Every row gives one point. A path goes straight from each point to the next, and from the last back to the first. The post is the endless flat space through its rows: a point in 2 columns, a line in 3, a plane in 4, and so on, so that a path can go around it. How many times does the path go around the post? Going back the other way cancels.

Post (2 x 3):
[[-2 25 31]
 [20  0 -9]]
Path (23 x 3):
[[  7  44  14]
 [ 27   4   5]
 [ 32  17  -8]
 [  0  43  16]
 [  9   3 -23]
 [-12  15  49]
 [ 18  -4  18]
 [ 19  20  12]
 [  9  67 -11]
 [-17  27   0]
 [ 12 -56   8]
 [ 35 -25  35]
 [ 44  34  18]
 [ 32  33 -10]
 [ 21  19  46]
 [ 22 -50  30]
 [-13  15  19]
 [  2  52 -37]
 [ 29  45   1]
 [ 35   3  24]
 [ 23 -55  27]
 [ -9 -31 -15]
 [  3  30 -29]]
Times around: 0

Post (10 x 11):
[[ 10 -17 -30  11   4  -5  55   8  -9 -17  12]
 [ 14  18  28   1  12  13   7 -33  22 -20   0]
 [-43  36 -43 -24 -22   2 -32  22   8  58  16]
 [ 10 -13 -63  33 -13  42  59  11   3 -11 -33]
 [  8 -24  -9 -17   3  17  10 -39  -8 -23   1]
 [-34  43  43 -45  15  30 -22 -14 -14  54  48]
 [ 24 -39  12  30  19  15  15 -20   2   1 -11]
 [  6  20 -36   9 -33  29 -31  20   9  16  46]
 [ 18  -8 -34  24 -42   2  50  -2 -28  -4 -28]
 [ 24  -3  20 -18  18  13 -18  10   1   2   1]]
Path (12 x 11):
[[-24  31  43 -51  39  36 -12 -11   3 -31  34]
 [ 26  25  40  16  32  38  -1 -19   3 -22  76]
 [  7  10 -11  11  -4  -6  20 -31 -30  12  -6]
 [-26  78  -3 -23 -18   1  54 -16 -29 -16  37]
 [-15  -2 -27   1 -34   5   4 -15 -28  26 -30]
 [  4 -33  -7 -41  28  -4 -15  16 -71   3 -16]
 [-43 -41 -35   2  44  41  -4   0   2  -1  -7]
 [-43   8 -18 -13 -17   2 -11 -12 -29  30  20]
 [ 18 -37 -20 -20  41 -57  -6 -23 -37 -41  43]
 [ 61 -14 -47 -15  10  37  33 -27  13 -55  43]
 [ 33 -14   8   2 -39  10  33  -2 -23  29 -24]
 [-38  -9 -19 -21  -9   6  26  12   9  25   9]]
Times around: 1

Post (17 x 18):
[[-26 -23 -24   0   1  -3 -29  -4  -5   3   0  30   2 -15 -14  24 -42   8]
 [-72  20  -2  31  -1  -7  17  52  19 -26  -9  22 -13 -12  14  -2 -50  15]
 [ 45 -27  -7  40  -1 -62   5  10  -4 -43 -43  13  32   5  18 -49 -40  13]
 [-12  12 -15  75  31 -13  22  -9  12  22 -38   2   5   9 -26   7  32  44]
 [-33  18  26   0 -13  -6   1  -4 -19  15  37 -26 -12 -69  -6  12  40 -19]
 [ 36  23 -16   2 -15  -6 -18 -43  16  10   2  16  28 -28   6  54  50 -18]
 [-62  27  34 -31  13  -6  -2  33  16   5  -7   0  24 -24 -90  -2   9 -17]
 [-19 -13   9  50  21 -36  -1  49  35  10 -13  10 -23  28 -10  34 -25  18]
 [-27  14  -8  53  10 -27  -3   4 -36  12  36  33 -24  40  11  15  10 -28]
 [  0  -8   2  31 -19 -10 -34  60  10  15   1 -25 -13   8 -11   1 -12 -34]
 [ -8 -18 -34 -32   8 -10  37 -18 -40  -7   7 -16 -16   7  21   6 -16 -20]
 [ 43  12  15  -5  11  25   8 -29  -7  37  56 -30   6  28   2  25  26   1]
 [ 15  27 -51   9  19 -29  41 -50   6 -15  10  14   7 -40 -26 -24  15 -21]
 [  9  15  -8   7 -28 -26   0  -6  36  21  -4  -1 -13 -34  25 -22  45  -4]
 [ -8  13 -44  45 -23 -19 -18 -45 -30 -25  37 -15 -49   0  14  13   1  -4]
 [ 48  10 -26  14 -10 -28  16  -8 -19   3 -16  23   4  31   7  -4 -57 -11]
 [ 52  -8  11   4  21   2 -14  10  17 -16 -42 -21 -46  -8 -21  -9  21 -39]]
Path (21 x 18):
[[-36 -21  -4   0 -19 -15  -6   9   3  10  24   9   8   2  -8  -8  26  -9]
 [-10 -43  35 -35   4  12  12 -14 -13   0  30  17  28   0   6 -32  21  -7]
 [ -3 -22 -29 -11  22 -32  28 -39  28  15 -44  12   0  14  -3  19  -6  21]
 [-31 -16 -15  38  40 -75   0  30  34  36 -32  39 -20 -29  31 -33  18 -36]
 [ 21 -14 -49  57  27 -13   0 -10 -38   8 -10 -10 -21   5  -6 -15   5 -13]
 [ 37 -17 -31  46  13 -34 -13  17  -6  40 -47   4 -26  12  -7 -39  -8 -24]
 [-37  27  35 -28   0 -31  24 -16   3  17  51 -25   6   4  13 -14   4 -17]
 [-84  -6   2  28  25 -18  24  42  -3   1  34 -26 -21 -17  51   7   9 -23]
 [ 19  37 -49  23  22 -18 -16   2   2  28  18  -3 -10 -32 -28   1 -16 -40]
 [-28  82   2   7 -51 -11  36  23 -11  45  39  -3  20  17 -17   7 -10  33]
 [-49   3   0  44  19  -3  21  68 -32   3 -18  36 -33  29 -13   7 -30  33]
 [ 32  15 -33  75  -5 -16 -43  29  25 -24   0 -14 -15  -2   3  13  -8   7]
 [-15  21 -46  53  15 -55 -50  -3  50 -11   5  20 -14 -26 -27  36 -24  25]
 [-12 -15  -4  93  12  39 -76  35 -23  -4 -14  10 -55 -38 -19  32 -21  12]
 [  0  42  19  58 -47  14 -32  10   2  26  27  37  20  26 -41  -2   8  40]
 [ 12  -6  19 -32 -27 -27  32 -18  -3  31  47  -7  38  20  25   4   5  19]
 [-11  27   8  21 -42  21 -49 -34   9 -50   3 -14   1 -82   1   3   4  -3]
 [ 44  -8 -33  81  21   0 -21  -4 -30   4  24 -31 -12  32  10  31   0 -39]
 [ -6  29 -42  27 -10   1  12 -12  -2  28   7 -61 -60 -28   1  29  25 -15]
 [ 24 -18  19  -8   0 -74 -35   6  49 -43  11 -25  33 -40 -15  -2 -17 -25]
 [-47   4  10  33  -2  12 -18  44  29 -13  16  -6   9  29 -12 -15 -45   7]]
Times around: 1

Post (17 x 18):
[[  2 -11  41  -5 -13   1  26 -17  -7 -10   7 -24  20  -8  13 -55 -20  -3]
 [ 15 -25   6  -7 -11  20 -40  25  18 -18   5 -36 -28  11  37 -31  16  -4]
 [-42 -42   8  -5  39 -14  -9  41 -19 -11  -2   0  -3   5  24 -13 -12  -4]
 [ 54 -68  11   3  -1  -3   4  -1 -51 -26 -38 -12 -36 -11 -10   7   5 -40]
 [-28  17 -32  -4   6 -21   1   7   0  23 -24  34  20   3  26  47  -9   3]
 [-35 -32  11  21  27  10   6  -3 -43  25  10 -22  13  27 -35 -30   6  25]
 [  7   8  29 -19  20  20  65  38  24 -31  11 -11  -7  26  57 -20 -18  14]
 [ -7  52  -3 -30 -38  23  -4  11 -28  21 -62  25 -36 -16  16  15  -6 -33]
 [  2  -5  21 -17 -21 -23 -10   5  38 -30 -35 -24 -33  37   0  35  -3  -1]
 [-15  -2  21 -12  31  24 -13  44 -31   9  22  -5  20  -2 -66 -30   6  18]
 [-33  17 -17  -5 -13  14  25  20  44  11  21  19  -2  28 -19  24 -16  -5]
 [-22   3  -8 -31   2  46 -13   8  10  28 -10  -1   9 -22 -21   3  -1  -9]
 [ 39 -13 -43 -54 -12  23 -12 -33  39  -4  11 -20 -39 -12  -7 -32  -1 -15]
 [-20   7  -4   4  30   5 -17 -10   6  16  20 -25   1   3 -45   5  14 -17]
 [ -4  -6  11 -13   4   6   9  20 -17  35   6  -5  14  20 -14  -1  -9 -23]
 [ 24  31  28 -11  38 -17  -7 -56  36  27 -26  60  -9  -5 -30 -16  23   5]
 [  6  -3 -27  -8  42  15   8  27  42  -9 -41   4 -21  23  -9 -37  42 -11]]
Path (28 x 18):
[[-41 -16 -11   2  -7  32 -20  24   4  -5 -18  32  26   0   9 -26  13 -26]
 [ 25 -23  -2  19  -8   4 -45   3 -13  20 -13 -19  33  -5  -8   6  65 -28]
 [ -3  -1   4 -45 -41   7  -4 -54 -14  70  25 -11 -21 -15 -59  11 -18 -10]
 [ 39 -38  22 -20  66 -28  -4 -10 -88  -7   6  -7 -47   5 -23 -33  29  10]
 [-11 -13 -15 -35  20 -27 -16 -24   2  23 -13  -4  18  22  74 -48 -11 -29]
 [ 33  36 -34 -36  27  25  28  45  31 -32  22 -23 -16  19  76 -25 -22 -28]
 [ 20 -31 -20  11  20 -27 -41  -5 -38   6 -33  41 -43   2   5  38  -5  11]
 [ 16  31   4   5 -24 -24  31   2  63 -17 -26   3  14  73   8  18  -1   6]
 [ 47   0  40 -40  38 -14 -26  -7  38 -16  19 -53 -17  42  17   8  35  -9]
 [-14 -29  27 -21   9   4 -17   0 -40  31  57   8 -13 -34 -58  89 -10 -21]
 [-34   0  24  -5   9 -15  41  12 -13  15  27  -1  23  14  32   1  -2  36]
 [  7  10  -2 -30  -4 -13   7  11  26  11 -22  70  11  23 -24  -2  30  18]
 [ 32 -10 -53   0  34 -44 -16 -67  18  25  10  43   9  53 -30  48  -4   6]
 [ 14 -26 -13  10   9 -34  -9  11 -42  24 -14  -2  -9  59  28  31 -43  -7]
 [ -2   3  -1 -19 -17  65  24   8  26 -49   7 -63  13  21 -24   5 -11 -18]
 [-37  -1  -5 -32  20  -7  29 -12   8  -2  35 -13  11  37 -23 -50  -2  41]
 [  8  -4 -10   3 -20   2  13  56 -19 -24 -43   0 -26   2  17  -7  20 -33]
 [  9  61  24 -47 -36   6  12 -77  32  -8 -55 -33 -29 -36  -6 -52  -9   1]
 [  0  21 -10 -23 -47  15 -24 -59  35  10 -57  22 -23 -40  -4   2 -16  -5]
 [-45 -45  18  46  -1  24  -2  11 -57  18 -37  45   5 -15 -25 -78   4 -35]
 [-16 -10  -5 -16  -4  -2 -36   7  -7   6 -27 -21  23  48  -6 -48  19   2]
 [-21  39  31 -28  -3 -39 -33 -19  31   7 -19 -29  33  15  10   2 -32   1]
 [-14 -24 -14  -8  14  -6 -16  14 -18  -4 -67 -12 -21  46 -36   3  11 -17]
 [-39 -12  30  11   7  46 -10  27   7  -8 -12  33  21 -30  -1 -17  31 -53]
 [ 22 -21 -14 -35 -36 -13 -32 -81  29  22  -6   8 -50 -12  -1 -32   3 -22]
 [ 11 -26  32 -42   5   1 -24 -54 -36   7   1 -34 -32   0 -44 -25  -1  18]
 [-29  -4  19 -30 -34  98 -30  49   1  -9  47 -37 -14   5 -28  44 -34 -33]
 [ -9 -15  -2  33  -1  57  13  20  -1 -26  16 -31  -8 -29  31 -33  -7 -62]]
Times around: 1

Post (17 x 18):
[[-36   8  60   0 -36   7  32  15 -40  18  -9  -7   4   7   9   4  13 -35]
 [ 49  -4   3   8  17  36   6  -4  14 -36  -4   2  16  21  12   3   1 -26]
 [ -1   7  -5 -23 -55  23  58 -21  48  19 -15  -5   9 -10   3 -55 -18   3]
 [-30 -17 -30  57  29  57 -15  -3   5   9 -14  31  21  21  40 -19  16   4]
 [  8  25  25 -27  -2   0 -36  17   6   4  16 -28  25 -21  14  17 -29 -10]
 [ 14 -19  11 -13 -28  19  16  14  13  -5  27 -24 -53  37   1  11  24  -5]
 [-32  25 -12  15  11  23  20 -29   8 -65 -23 -14 -27 -21   7  38   1  74]
 [-12   2 -11  -2  -7 -18 -10 -19 -26  17  24 -17  33  -6  -1 -16  28   1]
 [-21 -12 -13 -21  -4 -32 -10 -28  16  27 -10  32  31  13 -26 -28  -7 -15]
 [-49  38   9   3  28   1  24 -17  23  42  35  26  28   1 -48  15   7 -28]
 [  9  25  -6  13 -31 -19  -2  26   1  24 -50  11   2  -4 -20  41  36 -28]
 [ -1   4  20 -51 -19 -36 -19  -5  -7  24 -25 -70 -18   3  21 -16  51   2]
 [-18  30 -29 -35  11  10  18  49   7 -19 -26  44 -18 -11 -72  42  44  30]
 [-58   7 -39 -21  14 -12 -21 -17  18  16  -7  40  18 -15  23 -13  26 -32]
 [-21 -52   3 -10 -21  50  74 -20  23  14  26  -8 -30  11 -41  20  45   6]
 [ 38   6  11  46  42  11  -7  -6  -2  13  -4 -26  12 -29 -14 -16 -19 -60]
 [ 41   8   1 -28 -11  32  29   0  -1  22  -4  39 -23   3 -31  21  12   2]]
Path (25 x 18):
[[ 32   8   0  38  15  34  26   9 -22   9   0   1  -1   3   3   0  53  37]
 [ 11  56  48  -1   9  27  67  34  12 -49  21 -56 -84 -21  22  20 -28 -16]
 [  0  18   5 -32  27 -12  38 -11 -49  19  -2  28 -28  23  -4 -34  -8   3]
 [ 17   9  -1 -44  -5  30  12  15  23  27  -4   7  15 -28  37 -38   6 -12]
 [ 12 -20   6  -1 -47  33  12  -8  10  18 -34   3  26 -46  34  -7  19  -8]
 [ 11  -2 -11 -16 -48 -16  -5  32 -16   5  27  15 -11 -47  -4 -35  25  27]
 [ 54 -30 -31  15  29 -17 -23  -7  50  22  -4  13  51  -2  -9  -1   1   1]
 [  9  44  40 -53  26  30  37   8  21 -26  48 -14 -60  39  -6  32 -12  19]
 [-31  10  16 -27  15   0   6   4 -25 -19   8 -14 -12  33 -10 -26 -17 -14]
 [ -6  63 -44 -19 -31  -7   4 -50   0  -8 -24  -9 -19 -25   8 -41  18  14]
 [-10 -24 -73  -8  -4  50  10   1   3  49 -12  53 -32  22 -26  -8  14 -19]
 [ 12  -4  -5  15 -12 -18  53 -23 -12  38 -18  -3  -3  13 -35 -13  12 -50]
 [ 22  36 -15  17 -26 -58   4  46   0  44 -22  -3   6  -5 -11   6   4 -17]
 [-22  -1 -25  34  10  -6 -39 -30 -11 -36 -32 -13   6 -53  49  -1   2  48]
 [-28 -12  37 -23 -20  27 -19   6   3  -2  34   8 -10  48  25  13  10  11]
 [  7   5  -3  -9 -38  20 -13 -42  41  41  10 -18   2  21  10  46  21 -51]
 [ -5   4 -53  16  -1  28  -8 -15  47   6  -1 -15  13 -21  16   8  -1  -2]
 [  0  29 -37  -2  -5   5  12 -30  37  10  -7  -8  36  -6  68 -25 -21  10]
 [  0  -9  -1  15   9  37  72 -19  31  34  -6 -26   4 -57  15 -37   6  14]
 [-13  -1  52  21  44  15  33 -39  40  15  17  32 -46  18   0  31  52 -63]
 [ -2 -27   1 -29 -34 -14  40   0  72  36   6  51  36  52   7  13 -15 -75]
 [ 13 -22  -3 -80  33  33  23  29   3  53 -57  14 -43  11 -49 -13  37  14]
 [-36  10 -20  14  -2  -4 -23 -12 -56 -13 -22  17  39 -23 -11  50  34 -41]
 [-41  41  19  -3  -2  61   3  39 -22 -35  -1  19 -36 -35 -30  27  28  13]
 [-24  15 -19 -18 -39 -32 -41  20  34 -49  15   4  28   9  21 -25 -29   8]]
Times around: 0

Post (17 x 18):
[[ -5  -6  -2  19  26  -1   7 -42 -24  -5  27 -31 -28  10 -11  13  10  12]
 [ 20 -21 -29  -9 -16  11 -20 -15   5  18 -14 -26  -9   8 -25   8  15   8]
 [  4 -10 -36  11 -46 -38 -17  32   0 -22  32 -14 -29 -10  11 -14   6 -32]
 [ 14   9 -25   9  16 -21  20 -30 -22  24  -5  -1   7  48   7  15  -5   9]
 [-10  33  15  53  44  37  -1  16  42   7   5  15  29  13  -3   0 -37   6]
 [ 27   6 -46  -3 -15  25  22 -19  -3 -14  -8 -32 -47  26  25   4  -8 -18]
 [-21  41  43   4  43  10  37  -8   9  -4  -9  29  31 -25 -36 -25 -41   5]
 [  7  -2  39  16  27  27   2 -26  41   4  25  52  26  -5  11  -5  -7  -4]
 [-13 -39 -35  -4 -24  14  15  17 -18  -6  37 -15 -28  23  -4  14  20 -48]
 [  0   4  13  22  56   8  27  -6 -12  -9 -41  12  17  -6  18  -1   5 -10]
 [-12  23 -49  11 -81  26  -8  36  -5   7  33  -1  -2 -38  36  13  13 -53]
 [ 57 -14 -23  21  -8  12   1  -1 -51  -5  15 -30 -15  31   5 -13  -4   4]
 [ -2  17 -34 -24 -45   6 -27  25  -5 -21  47 -27 -13   3  14  -6  70 -44]
 [ 28  12 -34  -5 -23   0 -18  15 -33   3  26  -8 -46  -7 -10  34  13 -56]
 [ -4  23  41  10  23  28  25  28  37  19  28  24  26 -24   8  10 -15  41]
 [  8   8  17  -1  39  15  12 -17   8  44   1  -9  21  -6  16 -14 -12 -16]
 [-11  10  16 -10 -70   8 -36  49 -21 -19  27  -1 -24   2  42   8   7 -75]]
Path (23 x 18):
[[ 11 -50  38   9  48  -1  14 -45  16  37  20  -3  -1 -13  -7  -6  15  55]
 [  9  -6  26  21  16  18 -22  21 -24  23  38  46 -29  19 -24  19 -53 -14]
 [-15  58  -1 -32 -18  16   4  -1  49  -3  19 -49  23  -4  37 -48 -38  48]
 [  2  13 -26 -30 -17  33 -20   8  27  45  28 -12   3   8  -6  26   8 -50]
 [ 15  -6 -34 -11  50  18  37 -36  53   4 -40  40   0 -30  26  14  16   9]
 [  6  21  19  -6  23  -1  12  -1  -7  -5   9  36 -37 -39 -29 -44 -17 -48]
 [ 72   1   2 -23 -44  28   1  28 -33  -4  29  10 -15  -4   3 -20  29 -29]
 [ 34  26  18  20 -11  20  -2   6   9  23  41   0  25 -21  11  11  -1  14]
 [-10  27 -20  18  18 -35  -7  11  11 -15  34 -36 -33  33  59  19   4 -18]
 [  4 -28   7  19  56   0  36  33  10  12   8  26  24  17  -5  -6 -20  12]
 [-35  -1 -38 -19 -44 -27 -15   8 -14  54  23  22 -37 -43 -31  15 -19 -20]
 [-20 -20  -2  26  26  57 -10 -20   3  34  32  11 -27  88   9  27 -13   2]
 [  6  74 -21  16   8  12  -9   8 -61  17  74  21  -8  -3  25  39 -27 -73]
 [  4   9 -16  12  30   0  19   9  -4 -17   4 -10  -8 -45 -44  27  -6 -19]
 [-17  12  23  21  13 -20   1 -17  20 -60 -10   7  12  35  34   3  32 -15]
 [ 31  -8 -46  31 -32  13  21  62  16  25  37 -52 -26   4 -11 -39 -23  18]
 [ 28   9  42  -1  68 -32 -20 -19   8 -44   8  30 -57 -16 -36  -5  43 -34]
 [-23  13  13  24 -12  56  34  -7   9   4  26 -16   4 -16  21  17   0  18]
 [ 28  -6   6 -21  22 -47   2 -22  47 -28  14   7  -1  15 -14  21  22  15]
 [ 13  10 -26 -46 -28 -27 -50   2 -36  34  16 -47 -13  51   9  30  42 -26]
 [ 29  22 -59 -16 -23  -9   8  43 -14 -11 -48 -11  31 -52  -6 -53 -41 -10]
 [ 42   1  18  11 -32  16  20  54  26 -69 -49 -23  -1 -58  51 -64 -33  12]
 [ -6 -15 -74  10 -28  49  50  15  51  46  -4 -40  29  38  37 -21  15 -29]]
Times around: 0

Post (17 x 18):
[[ 46   5 -28 -16 -32  -8  -4  26 -20  45 -28   5 -10  -7  29 -10  20  -2]
 [-10  10 -16 -39 -30  -5 -18   5   4 -30   9 -16  -2 -47   7 -19   1  35]
 [ 13 -53   8  23  27  29  12   7  19 -44   9 -11  23  30  24  57 -16   0]
 [-33   8 -26 -52  -1   7  14  55 -33   8 -15   4 -34  18  -6 -14   3 -31]
 [ -4  -7 -82  -8  50  31  17   5  30 -36  20 -29   2 -34  44  20  19 -15]
 [-22  -3  -8  23  -5  -8  22 -10 -45  -6 -43 -23  10  18  -8  13  -7 -24]
 [ 56  19 -38  -4  30  42 -12  21 -10  20   2  16 -23 -21  27  -2  -1 -57]
 [  7 -53  -4  23  30  24   0   5 -19  50 -13  23  -6 -41   7   2   4  26]
 [ 12 -10  25  53  10  27 -26 -13   3  13   8 -27 -11  -9 -30 -16   4 -13]
 [-33  13  14  -2 -11 -13  31  -8  15  43 -14  -6  11   1 -38  -7 -11 -12]
 [ 42  -6 -49   2  56   0 -12  55  17 -57   1  16 -23 -27 -14 -24  -1 -17]
 [-10  22 -13   0 -14   6 -13  -1  -8   8   1 -17   8   7  25 -37 -16  46]
 [-36  23 -21 -29 -54  22   7 -40  -2  19   7  -5   6   4  14 -12  46  53]
 [-38  11  13 -47  27 -16  14 -44   3  50   8 -39  33  30 -33  28 -18  19]
 [ -6 -28  -6  -9  21  -6  34  18 -37  -1  18  -9  24  -4  16 -18   8   3]
 [-28  -2 -14   5  27 -14  30 -16  22  -8  -8 -12 -20  23  26 -21 -10 -55]
 [-34  19 -47 -31 -53   1 -20  -8 -24  44   2   7   6   8  21  -1  17   4]]
Path (24 x 18):
[[-30 -46   6  17 -70 -15  41 -53 -24  36  -2  18  16   5  34   2  37  41]
 [ 34  38 -80  27  85  32 -43  24  11   7 -39  16 -40 -11  31  32 -14 -41]
 [ 59  24 -74  19   9  -1 -41  26  26 -23 -16  24 -24 -23  61 -19   4 -42]
 [  8  44 -19  23   5  28  -4  54   1 -18  46 -41  -9 -25  -3 -41  -1 -15]
 [  6 -18 -11 -36   2 -13  41 -41 -54  68 -32   5  34  35 -39  73   1  45]
 [ 29 -19 -37  14 -14  68 -55  11 -16  20  21  19 -23 -37  39 -56  28  17]
 [ 26  -5 -28  20  56  16  13   5  26 -16  29  -3  33  -2  30 -13 -12 -33]
 [-20 -19  22   5  29   0  12 -13 -12   3  -9   9  38  17 -28  56 -15  26]
 [ -8   4  10  15   5 -11  22 -16  20 -18  35  -2   9 -10  -8 -24 -23   2]
 [ 37 -25  13 -23   1  19  14  -8  11   7  44   7   4  54   7 -12 -12 -53]
 [ -2 -21 -57 -29  -6 -28 -49  18 -25  14 -32  52   2 -27  15 -12 -15  -8]
 [-22 -16  67   1  21 -11   1 -56  15  39  17 -17  18  19   2  -6 -11 -14]
 [  4   5 -29  -7  39   8   7  24  12  20  16  -4 -20  -7  -1  14  23  21]
 [-47 -28 -26  22  -8 -18  36 -41 -27  83  14 -44  37 -42   3 -16  -8  81]
 [-24 -45  19 -40   1  23   0  41 -36 -23   5 -16  -2  48 -38  17 -33  -9]
 [ 28 -39   8 -24   4   8  -6  27  43  15  -8  -7 -14  -7  18  22  24 -20]
 [-53  10  -6 -42   8   0   7   8   6  20  31  -5 -17   4 -24 -39  53  41]
 [-26 -26  28 -11   9   3  -7  -4 -23  47  16 -17  77  49 -27  49 -40 -11]
 [  7   6 -52  31  29  68  -6  -1  25  20  36   1   9  24 -44 -13  36  10]
 [ -6 -14 -42  -3  10 -10  10 -14 -23 -35  -5 -24   5   9   4  10  -8 -14]
 [-17   8 -35  25   6  16 -19  49  31 -62  11 -47 -43 -49   8 -31  17  12]
 [-12 -12  -8 -10  26  10  -5   7   0  -8  28  -3  17  21   2   7  21   2]
 [-23 -28 -26  -2  14  43  33 -10 -16  35  -2 -49  42 -16  25  29  22  48]
 [ 62  16 -70  22  39   6 -35 -41  19  25 -17 -26 -15 -18  13 -13  27  -6]]
Times around: 1
